Each row of a before or after table is a point. One or more steps were done to the points. Then noise was added and the rows were shuffled. The steps act on how far a point lies along the listed directions, d1 being the first. What was done? A step turns or swaps two directions, mirrors them in a line or flattens them onto one, adds a multiple of one to another, or multiplies one. Angles are multiples of 10 degrees, from the lower direction toward the higher: turns from -170 to 170, lines from 10 to 170 but not 90. Use the fewest steps. Two steps may share a direction if one is a turn and the other turns, adds or multiplies; they go together, in the order done. Otherwise the lowest direction goes first.
(in the rows, 128 means zero)

Directions:
(1): [139  77 148]
(2): [ 93 105  90]
(3): [171 123  92]
Before (14 x 3):
[[ 81 166 127]
 [176  93  76]
 [198  94  77]
 [131 109 110]
 [154  59 142]
 [105 179 158]
 [ 86 180 111]
 [127  92 110]
 [103 155 100]
 [157 109  64]
 [ 96 156 107]
 [150 119  89]
 [ 99  98 137]
 [123 111 127]]
After:
[[204 121 111]
 [171 129 112]
 [ 84 153 145]
 [ 94 158  99]
 [142 118 111]
 [119 145  97]
 [157  84 141]
 [147 106 111]
 [109  98 113]
 [192 129  95]
 [ 85 145 104]
 [129 113 121]
 [219 129 123]
 [109 142  97]]
Steps: multiply d1 by 0.7; turn d2 and d3 by 40 degrees

Directions:
(1): [ 89 113  65 135 113 147]
(2): [131 117 118  57 157 142]
(3): [148  60 144 141 123 157]
(4): [172 130  89 153 175 120]
(5): [ 86 134 151 149 180 157]
(6): [101  92 130 127 145  65]
Before (11 x 6):
[[142 174 115 127 112 147]
 [122 177 156 143 107 111]
 [ 97 124  91 114  98 146]
 [142  95 141 105 129 185]
 [137 185 172 111  87 123]
 [116 132 127  89 118 128]
 [129 175 136 110  62  94]
 [ 63 110 121  75 131 141]
 [126 135 133  90 109 118]
 [106 115 121 135 124 140]
 [111 128  67 137 130 123]]
After (11 x 6):
[[152  69 162 111 158 167]
 [ 58 153 150 147 110  73]
 [111 108 138 168 106 117]
 [139  83 118 117 150 110]
 [ 62 128  95 184  37 116]
 [181 104 164  76 143 138]
 [103  96  29 151 123 167]
 [122 112 156 165 118 126]
 [ 59  93  55 143 100 147]
 [170  92 206  92 151 110]
 [ 95 129  94 118 108 139]]
Steps: multiply d1 by 2; multiply d2 by 1.6; turn d2 and d6 by 160 degrees; turn d3 and d5 by 150 degrees; add 0.7 times d3 to d4

Directions:
(1): [142 137 154 162  89 111 193 142]
(2): [147 107 130 170 167  73 120  93]
(3): [157  63 140 148 131 155 115 172]
(4): [ 87  93  74 145 135 147 168 111]
Before:
[[153 183 152 111  90 148 107 166]
 [133  39  89 194 165 129 129 149]
 [138 100 107 116 152 126 110 104]
 [111  91 125 144 129 134 146 129]
 [120 133 123  65 126 194  89 140]
 [136  27  92 136 153 189  83 155]
 [132 157 137 130  97 108 169 144]
 [ 91 132 110 147 110 130 181 106]
 [162 159 169 116  81 125 160 164]
 [171 151 172 127 103 122 120 178]]
After (10 x 8):
[[129 113 115  98 149 142  80 143]
 [ 65 191  67 121 108 130 185 105]
 [ 97 168 118 136  49 152 228 128]
 [161  99 176 154  93 152 177 166]
 [ 88 125 117 113 130 138 145 114]
 [152 161 160  93 116 140  85 171]
 [176 137 160 128 111 149  85 180]
 [ 97  83  93 140 157 152 110 113]
 [149 124 141  79 127 158  74 160]
 [137 133 122 131 115 105 166  98]]
Steps: turn d2 and d3 by -120 degrees; turn d1 and d2 by -160 degrees

Directions:
(1): [128 121 110  95  56 118 167 171 106 152 148]
(2): [177 104  94 124 174 112 142 130 127 139 197]
(3): [128 180 127 168  95 122 113 118 105  76 179]
(4): [117 129 169  75 141 113  61 155 102 132 154]
(5): [133 146 117 160 141 141 112 216 169 126 123]
Before:
[[123 152 138 174 151 144 109 146 183  97 107]
 [118 118 138 154 148 141 148  46 139 113  89]
 [ 99 142 140  92  74 144 141 126 106 141  82]
 [142  97 149  78 147 114 123  92  96 149 133]
 [125 136 154 116 124 117  96 174 139 135 157]
 [131 126 134  92 146  96 118 101 109 133 172]
 [138 109 124 126 118 115 143  92 111 156 158]
 [104 147 153 140 135 134  92 155 118  99 124]
 [130 108 113 167 129 122 180  55 131 123 108]
 [100 150 143 103  47 124 142  88  96 117 125]
 [129 171 123 176 123 126  98 152 145  89  99]
 [118 129 108  96  28 129 165 159  95 162 110]
 [123 136 132 187 151 134 127 147 155 111 119]]
After, 13 rows:
[[138 145 148 121 118 107 103 136 113 119 202]
 [119 187 147  79  33 106  61 231  58 120 215]
 [150  89 102 174 182 130 179 106 164 146 115]
 [112  93 119 166 167 169 177 109 199 149   9]
 [ 97 158 154 110 101 107 112  95 109 110 125]
 [106 138 177 100 104 126  91 123 100 123  94]
 [119 174 141 106  97 137  88 217 115 123 145]
 [167  88  94 172 198 137 179 107 201 139 113]
 [137 133 115 161 156 133 130 143 133 102 146]
 [ 98 194 149 140  50 132  96 190 126  95 144]
 [177 123  77 180 167 121 157 131 163 120 117]
 [106  94 121 161 134 139 180 102 165 150  31]
 [ 99 133 155 127  88 124 115 108 108 141 119]]
Steps: add 1.5 times d1 to d4; turn d3 and d4 by -40 degrees; turn d2 and d5 by -90 degrees
